Each row is a point. Any point is a mix of the corners, with weights that add up to 1. It lies inside the corners' shape when no weight is negative. Is each point inside? If not, which corners have a negative weight?
(in the rows, 128 means zero)

Corners:
(1): [123 197]
(2): [97 99]
(3): [149  94]
Points:
[114 155] => inside
[147 136] => outside (2)
[142  99] => inside
[116  87] => outside (1)
[107 149] => outside (3)
[110 194] => outside (3)

Corners:
(1): [144 114 140 183 149 115 164 158]
(2): [183  95  84 135  98 160 131 128]
(3): [130  62 123 124 106 134  71 107]
(4): [119 124 138 104 130 126 142 128]
(5): [173 137 146 154 127  58 210 121]
(6): [130 121 137 155 149 169  48  27]
(7): [154  92  52 148 124 155  42  84]
(8): [179 178 154 142 130 118 168 174]
(9): [141 104 170  81 169 105 132 104]
Points:
[141 120 137 119 139 114 136 130] => outside (2, 6)
[147 101  91 149 113 161  80 119] => outside (5, 9)
[122  90 134 134 138 159  82  84] => outside (5, 7, 8)
[139 124 148 154 157 106 139  88] => outside (2, 3, 8)
[145 112 141 144 143 118 112 101] => outside (2, 4)
[145  91 111 134 120 141  87 100] => inside

Corners:
(1): [ 64 114 165 185  82  75 117 149  91 167  93 175 102 180]
(2): [ 86 202 110 117 115 183 151 126 140 120 150 144 107 125]
(3): [102 144  98 106  67 174 109 149 117  75 112  86 131 124]
(4): [159 120 224  80 140  90 200 213 147 112  70 170 135 113]
(5): [ 90 183  97 152 147 197 104  73 107  63 174 164 179 176]
(6): [121 126 143  97 130 189 108  86 142  85 147 137 157 166]
(7): [125 186 185 102 150 132 145 159 111 143  89  78 147 174]
(8): [135 103 196 146 128 138 130 177  90 156 121 126 116 140]
(9): [123 124 195 155 101  93 202 174 126 137 107 125 102 194]
(10): [ 75 138 147 108  87 148 172 145  84 158 101  90 137 152]
(11): [111 127 126 131  62 102 169 102 121 150 194 162 177 102]
(12): [ 80  85 104 172 138 130 122 164 116 140 192 152 133 161]
(13): [135 108 145 138 126 175 103 119 150 116  87  93 168 120]
(14): [165 100 108 151 123  97 165 130 113 174 192 180 171 187]
(15): [151  91 115 116 147 123 134  97 133 104 124 148 101  97]
Points:
[112 145 135 123 124 144 139 130 113 119 138 142 143 145] => outside (9, 13)
[107 135 131 128 129 141 134 122 120 126 140 147 151 150] => outside (3, 8, 9)
[135  94 169 130  83  99 166 141 119 145 124 147 133 127] => outside (2, 5, 7, 12)
[115 132 143 127 108 130 149 139 113 129 141 142 138 144] => outside (13)
